Each point is reached from the start by the listed moves, each made once or not at all, plus a little noise. Is the number of moves made odd or even? Then give how often each move was made.
In the rows, zero is written as 128.

Moves:
(1): [142  89]
(2): [174 149]
Start: [155 144]
Points:
[202 169] -> odd (0, 1)
[168 107] -> odd (1, 0)
[212 127] -> even (1, 1)

Moves:
(1): [151 129 154 153 127 103 138 151 139  90  96 146]
(2): [122 136 150 139 138 122 118 107 142  96 130 160]
(3): [150  82 155  96 135 136 125 123 116 131 161 108]
(4): [113 120 145 202 113 113 117 120 143 110 134 124]
(5): [133 113 117 123 162 141 161 120 149 131 132 142]
(6): [136 115 138 133 126 170 119 108 114 101 129 144]
(7): [115 137 121 161 119 123 181 132 114 131 145 132]
(8): [112 142 121 136 122 139 122 139 163 118 151 122]
(9): [122 147 109 134 113 127 161 110 137 149 125 110]
Start: [111 139 117 120 129 136 128 128 147  95 157 122]
Points:
[122 150 138 162 151 120 193 104 201  51 124 171] -> even (1, 1, 0, 0, 1, 0, 0, 0, 1)
[ 74 165 130 249 100 111 192  88 171  70 182 138] -> even (0, 1, 0, 1, 0, 0, 1, 0, 1)
[115 145 115 129 113 173 148  89 138  91 151 120] -> even (0, 0, 0, 0, 0, 1, 0, 0, 1)
